Each row is a point. The window is the flat piece filled in between its corners: a triangle in 3 columns, a solid with four corners in 4, and so on. A path goes straight from each point to the next, and from the last back to the first. After which points does the path pass through the window?

Window (4 x 4):
0.61 0.04 -0.80 0.48
-0.12 0.07 0.62 0.00
0.08 -0.52 -0.06 -0.28
0.03 -0.02 -0.50 0.39
Path:
(1): 0.31 -0.26 -0.62 0.66
(2): 0.56 -0.13 -0.65 0.52
(3): 0.53 0.19 -0.77 0.32
(4): 0.35 0.37 -0.25 -0.37
(5): 0.15 -0.14 0.16 0.37
(6): 0.37 -0.44 -0.10 0.39
(7): 0.29 -0.03 -0.64 -0.11
(8): -0.20 0.31 -0.43 0.14
(9): 0.08 -0.39 -0.13 0.34
(10): 0.20 -0.26 -0.46 0.54
(11): -0.07 0.15 -0.45 0.20
(12): 0.43 -0.11 -1.19 -0.36
(13): 0.36 -0.20 -0.56 0.45
(14): 0.66 -0.39 -1.07 0.95
(15): 0.33 0.24 -0.43 0.12
(16): 0.48 0.30 -0.97 0.06
Through the window after points: 2, 6, 10, 14

Window (6 x 6):
0.10 -0.28 0.36 -0.25 -0.22 0.61
-0.58 -0.30 0.10 0.22 -0.10 -0.29
0.05 0.05 -0.49 0.36 -0.39 -0.20
0.18 -0.04 0.03 0.56 -0.23 -0.78
-0.68 -0.10 0.93 -0.76 -0.87 0.58
-0.18 0.42 0.51 -0.52 -0.06 0.78
Path:
(1): -0.42 0.13 -0.24 -0.49 0.07 0.14
(2): 0.05 0.23 0.07 -0.43 -0.25 0.42
(3): -0.50 0.28 0.77 -0.02 -0.01 0.53
(4): -0.31 0.07 0.57 0.05 -0.35 0.40
(5): 0.03 0.00 0.14 -0.73 -0.22 0.33
(6): -0.72 -0.11 0.29 -0.77 -0.68 0.11
(7): -0.31 -0.10 0.64 -0.07 -0.53 0.38
(8): 0.10 0.30 1.14 0.35 -0.94 0.42
Through the window after points: 2, 4, 6

Window (8 x 8):
0.52 0.21 0.08 -0.98 0.51 0.75 0.52 -0.19
-0.24 0.12 -0.44 -0.45 -0.05 0.96 0.10 0.24
-0.25 -0.71 -0.14 0.79 0.11 0.12 -0.89 -0.59
0.31 -0.47 0.01 0.56 -0.46 -0.62 -1.09 0.08
-0.06 -0.70 0.27 0.13 -0.18 0.16 0.01 0.42
0.14 0.73 0.18 -0.39 0.26 0.39 0.95 0.02
-0.11 0.45 0.46 -0.67 0.63 0.28 -0.05 0.15
-0.67 -0.38 -0.89 -0.49 0.51 -1.34 0.91 -0.71
Path:
(1): 0.34 -0.03 -0.31 -0.11 0.50 -0.11 0.17 -0.03
(2): -0.32 0.07 0.02 -0.54 0.12 0.10 0.30 -0.20
(3): -0.16 -0.04 0.20 -0.70 0.03 0.18 0.43 -0.07
(4): 0.43 0.19 -0.27 -0.05 0.35 0.05 -0.25 0.34
(5): 0.36 -0.35 -0.07 -0.35 0.93 0.82 0.67 0.45
(6): 0.17 0.35 0.22 -0.77 -0.09 0.21 0.06 -0.42
(7): 0.19 0.12 0.71 -0.70 0.18 0.51 0.50 -0.31
(8): 0.20 -0.07 -1.05 -0.11 0.73 -0.50 -0.28 0.12
(9): 0.10 -0.52 -0.19 0.07 0.34 0.07 -0.01 0.05
(10): -0.09 0.01 -0.07 -0.11 -0.29 -0.29 0.10 -0.18
(11): -0.34 0.33 0.14 -0.76 -0.32 0.57 0.19 -0.03
(12): 0.29 0.39 0.05 -0.12 0.53 0.19 0.76 -0.03
Through the window after points: 1, 5, 11
